Each point is reached from the start by the listed moves, each made once or not at all, plus a little noise. Say if it took an odd or an even number of moves. Then give how often each move was made.

Moves:
(1): +0.47, +0.00, +0.49
(2): +0.45, -0.47, -0.23
(3): +0.33, +0.47, +0.30
Start: -0.15, +0.10, +0.16
Points:
+0.29, +0.13, +0.65 => odd (1, 0, 0)
+0.21, +0.57, +0.47 => odd (0, 0, 1)

Moves:
(1): -0.44, -0.05, -0.03, +0.04, +0.05, +0.16, +0.35, +0.17, +0.37, -0.42, -0.04, -0.09, -0.07, +0.03
(2): -0.27, -0.16, +0.20, +0.16, +0.13, -0.04, +0.04, -0.59, +0.12, +0.13, +0.01, -0.45, +0.16, +0.07
(3): +0.18, -0.14, +0.63, +0.22, -0.12, +0.44, +0.13, +0.14, -0.11, -0.07, -0.04, -0.37, +0.11, +0.26
(4): -0.03, +0.02, +0.00, +0.00, +0.03, -0.03, +0.16, +0.08, -0.34, -0.07, +0.07, -0.03, -0.07, -0.13
(5): -0.01, +0.54, +0.18, +0.20, +0.09, -0.20, +0.28, +0.12, +0.10, +0.15, -0.02, -0.14, +0.08, -0.24
(6): -0.29, -0.18, -0.02, +0.11, +0.07, -0.01, +0.25, +0.08, -0.13, +0.26, -0.11, +0.18, +0.02, +0.28
(7): -0.31, -0.05, +0.48, +0.14, -0.09, +0.25, +0.06, +0.03, -0.21, +0.06, +0.00, +0.17, +0.09, -0.36
(8): +0.14, +0.04, -0.53, +0.46, -0.03, -0.09, -0.32, +0.22, +0.14, +0.24, -0.14, +0.01, +0.08, +0.06
(9): +0.39, -0.33, -0.25, +0.10, +0.09, +0.09, +0.17, +0.50, +0.23, +0.05, -0.07, -0.03, -0.30, -0.02
(10): -0.04, +0.08, -0.08, -0.24, -0.47, +0.14, +0.21, -0.04, -0.07, +0.12, -0.22, +0.02, -0.02, -0.18
(11): +0.19, -0.04, +0.00, +0.11, +0.20, +0.10, -0.27, +0.46, +0.23, +0.27, +0.27, -0.10, +0.41, -0.08
(12): +0.03, -0.06, +0.09, +0.13, -0.21, +0.20, +0.24, -0.43, -0.04, +0.09, +0.12, +0.12, +0.06, -0.16
Start: +0.00, -0.01, +0.43, -0.06, +0.07, +0.22, +0.03, -0.12, +0.01, -0.05, -0.06, +0.19, -0.25, -0.14
Points:
+0.16, -0.01, +0.51, +0.93, +0.00, +0.84, +0.55, +0.86, +1.01, +0.39, -0.27, -0.96, +0.20, -0.26 => even (1, 1, 1, 0, 1, 0, 0, 1, 1, 1, 1, 0)
+0.64, +0.05, +1.03, +0.44, -0.26, +0.94, +0.95, +0.67, +0.01, +0.54, +0.12, -0.37, -0.01, -0.68 => odd (0, 0, 1, 1, 1, 0, 0, 0, 1, 1, 1, 1)
-0.10, -0.67, +1.29, +0.42, -0.61, +1.33, +1.21, +0.26, -0.72, +0.44, -0.26, +0.26, -0.35, -0.53 => odd (0, 0, 1, 1, 0, 1, 1, 0, 1, 1, 0, 1)
-0.60, +0.28, +0.18, +0.91, +0.05, +0.23, +1.00, +0.09, +0.10, +0.23, -0.19, +0.21, -0.21, -0.32 => even (1, 0, 0, 1, 1, 1, 0, 1, 0, 0, 0, 1)
-0.10, +0.32, +1.33, +0.31, -0.23, +0.51, +0.81, -0.39, -0.30, +0.19, -0.25, -0.74, +0.01, -0.38 => odd (0, 1, 1, 1, 1, 0, 0, 0, 0, 1, 0, 0)
-0.78, -0.18, +0.47, +0.58, -0.11, +0.71, +0.32, +0.23, +0.28, +0.33, -0.09, -0.28, +0.34, -0.74 => odd (1, 1, 0, 1, 0, 0, 1, 1, 0, 1, 1, 0)
-0.02, +0.42, +1.21, +0.88, -0.05, +0.58, +0.34, +0.47, -0.44, +0.29, -0.14, -0.18, +0.04, -0.55 => odd (0, 0, 1, 1, 1, 0, 1, 1, 0, 0, 0, 0)
+0.02, -0.51, -0.22, +0.58, +0.10, +0.55, +0.43, +0.64, +0.73, +0.33, -0.22, -0.52, +0.01, -0.45 => odd (1, 1, 0, 1, 0, 0, 0, 1, 1, 1, 1, 0)
